Every row gives one point. Each copy is the shape, with its points in the same order, turned, moved and blurred by noise. Say if it was mirrored as well.

Shape:
array([[  4.3,   5.9,  -7.8],
       [ 13.3,  -8.8,  14.2],
       [ -2.1,  -7.8,  19.4],
       [ -5.2,  17.7, -20.5],
       [-10.1,  -5.1, -18.7],
       [ 10.6,   0.9,  23.0]])
Copy 1, 6 rows:
array([[ -5.5,   5.8,  -1.4],
       [-15.0,  -5.9, -23.0],
       [-15.4, -19.5, -13.3],
       [  5.4,  10.0,  15.3],
       [-19.7,   6.9,  13.2],
       [ -3.1, -15.2, -23.3]])
Copy 1 is: only turned
Copy 2:
array([[ 10.2,  12.0,  -3.8],
       [ 27.3, -13.1,   8.9],
       [ 11.9, -20.0,  14.6],
       [ -2.8,  23.2,  -4.2],
       [ -5.4,   2.2, -16.5],
       [ 24.7, -11.0,  18.7]])
Copy 2 is: only turned
Copy 3 (6 x 3):
array([[  1.3,  10.1,  -8.0],
       [ -5.0, -17.1, -10.2],
       [  2.0, -17.6,   4.6],
       [  9.5,  27.8,  -5.1],
       [ -7.8,  19.7,   8.1],
       [  5.9, -20.7,  -9.3]])
Copy 3 is: only turned

Shape (9 x 4):
array([[ -2.1,  21.1,   0.4,  -5.2],
       [-11.8, -10.3,   6.3,  21.1],
       [-11.1,  -8.7,   8.1,  18.7],
       [  2.4,   1.2,  -2.0, -14.8],
       [ -5.0,   2.3,   1.5,  15.4],
       [ 15.1, -14.3,  -9.5,   1.5],
       [ 27.1,  17.7,  -0.9, -15.1],
       [ 15.5,   7.8,   3.4,  -1.5],
       [ -8.6, -16.4,  32.2,  19.3]])
Copy 1:
array([[ -5.4,  16.0,  -2.9,  10.6],
       [-12.6, -21.9,  -4.0,  -7.4],
       [-10.6, -20.1,  -6.0,  -6.8],
       [  6.4,  12.0,   2.1,  -7.5],
       [-11.9, -10.9,  -1.4,   2.7],
       [ 12.2,  -7.8,  18.6,  -7.7],
       [ 19.7,  17.7,  10.4,  20.1],
       [  9.7,   2.1,   4.1,  11.5],
       [  2.4, -28.8, -25.0,  -9.0]])
Copy 1 is: mirrored
Copy 2, 9 rows:
array([[-15.2,  -7.9,   0.8,  23.3],
       [ -4.1,   2.8,   3.7, -18.3],
       [ -1.1,  -0.8,  -2.1, -15.0],
       [-16.1,  13.1,   5.6,  17.6],
       [  0.4,  -2.2,  -3.1,  -2.0],
       [ 11.2,  26.3,  -3.6,  14.8],
       [  1.0,   7.6,   7.1,  44.3],
       [  4.0,   4.0,   6.7,  23.1],
       [  2.6,   4.1,  25.8, -24.3]])
Copy 2 is: only turned
Copy 3 (9 x 4):
array([[ 11.2,   2.6, -16.2,  13.9],
       [ -8.7,  -5.6,  -6.4, -21.0],
       [ -6.6,  -2.8,  -5.8, -19.1],
       [  6.7,   2.2,   4.0,  15.0],
       [ -6.1,  -3.6, -13.2,  -7.9],
       [-19.5,  -1.0,   9.3,   9.8],
       [ -2.8,  18.2,  -9.7,  35.1],
       [ -6.5,  11.6,  -8.6,  14.9],
       [ -4.8,  18.1,  -0.4, -33.5]])
Copy 3 is: only turned
Copy 4 (9 x 4):
array([[  3.8,  28.8,   7.6,   3.5],
       [ -5.2,  -6.6, -11.8,  25.4],
       [ -0.2,  -1.7, -16.2,  18.2],
       [  1.8,  11.9,   8.9,  -4.4],
       [ -0.5,   4.6,   1.4,  22.1],
       [  6.4, -12.3,  17.0,   2.8],
       [ 18.4,  22.6,  25.2,  -4.5],
       [ 15.7,  12.7,  12.1,   3.9],
       [ 17.8,  -6.7, -28.5,  18.5]])
Copy 4 is: mirrored

Shape:
array([[  6.8,  12.2,  -7.5,   1.6,   1.3,  17.1],
       [  4.8,  -5.5, -18.9,   4.3,  -1.6, -15.1],
       [-15.1,  -8.5,  48.8,  -9.9,  -0.2,  11.7],
       [ 13.2,   9.9, -20.5,  30.3,  -6.0,   8.5],
       [-13.8,  11.7,   5.6,  -0.6,  -1.5,  -0.5],
       [  5.0,  14.8, -20.9,  -5.8,   3.8,  -2.4],
       [  8.5,  -1.9, -19.4,  -9.4,  -4.8,  13.0],
       [ -5.7,  11.3,   4.5,   5.8, -18.5, -14.5],
       [ 18.2,   1.8,   3.3,  -1.9,   0.6,  12.9],
       [  7.0,   4.6,  -7.1,  -8.6, -34.7, -14.4],
       [ -4.7,   0.4, -21.0,  -9.8,  -2.2,  10.8]])
Copy 1:
array([[  6.5,  -7.0,  14.9,  -1.2,   1.0, -11.1],
       [ -2.5,   2.9,   2.8, -14.8,  16.3,  23.6],
       [-24.0,  18.3, -17.9,  26.9, -28.5, -15.4],
       [ 22.4,   3.9,  18.9,   4.9,  25.1,   3.8],
       [-19.4,   6.8,  15.4,  10.0,   3.2,  -3.5],
       [ -8.9,  -5.8,  19.8, -16.5,  10.6,   2.7],
       [  2.7, -21.2,   5.4,  -3.1,   4.6,   2.3],
       [-18.2,  11.6,   4.1,   9.3,  22.4,   0.9],
       [  6.8,  -2.9,  -5.5,  -3.2,   2.4,  -8.4],
       [-20.4, -10.4,  -8.1,   8.3,  35.6,   4.2],
       [ -5.3, -16.0,  13.9,  -5.5,   1.1,   8.2]])
Copy 1 is: mirrored
Copy 2 (11 x 6):
array([[  4.5,   8.3,  -1.0,   0.3,  12.5, -19.5],
       [-25.8,   2.5,  -0.5,   3.2,   1.2,  -9.4],
       [ 35.8,  -9.0,   4.5, -13.9,  -7.1,  31.3],
       [-16.8,  23.8, -26.3,   0.0,  10.3, -23.2],
       [  0.7,  12.9,  10.3,  -0.2,   8.8,   6.2],
       [-18.4,   6.2,  10.8,   6.6,  15.8, -19.0],
       [ -3.7,   1.7,   4.4,   7.1,  -1.1, -27.8],
       [-13.1,  18.5,   7.9, -16.5,   0.4,   4.5],
       [  5.1,  -6.0,  -5.0,  -9.2,   3.5, -15.8],
       [-16.7,  17.7,  16.4, -20.6, -18.3, -12.4],
       [ -6.4,   7.3,  12.1,  15.3,   0.6, -18.3]])
Copy 2 is: mirrored
Copy 3:
array([[ -2.9,   3.4,  20.6,  -1.4,   6.5,   4.0],
       [ -4.0,  -3.3, -15.1, -12.8,   5.4,   6.7],
       [-13.7,  -2.2,  14.7,  20.4, -20.6, -51.4],
       [  8.0,  15.0,  15.5, -29.3,  17.3,  10.5],
       [-17.1,   1.3,   6.9,   1.0,  12.9, -16.7],
       [-11.3, -10.1,   7.3,  -0.7,  14.1,  14.3],
       [ -3.5,   7.7,   6.8,   7.1,  -0.4,  13.8],
       [-25.6,   3.0,  -0.2, -18.0,   4.6, -12.4],
       [  0.8,  -4.2,  17.5,  -1.4, -13.1,   0.5],
       [-32.0,  12.8, -11.2, -15.9, -12.9,   6.8],
       [ -4.2,   7.7,   3.2,  13.4,  11.5,   9.9]])
Copy 3 is: only turned
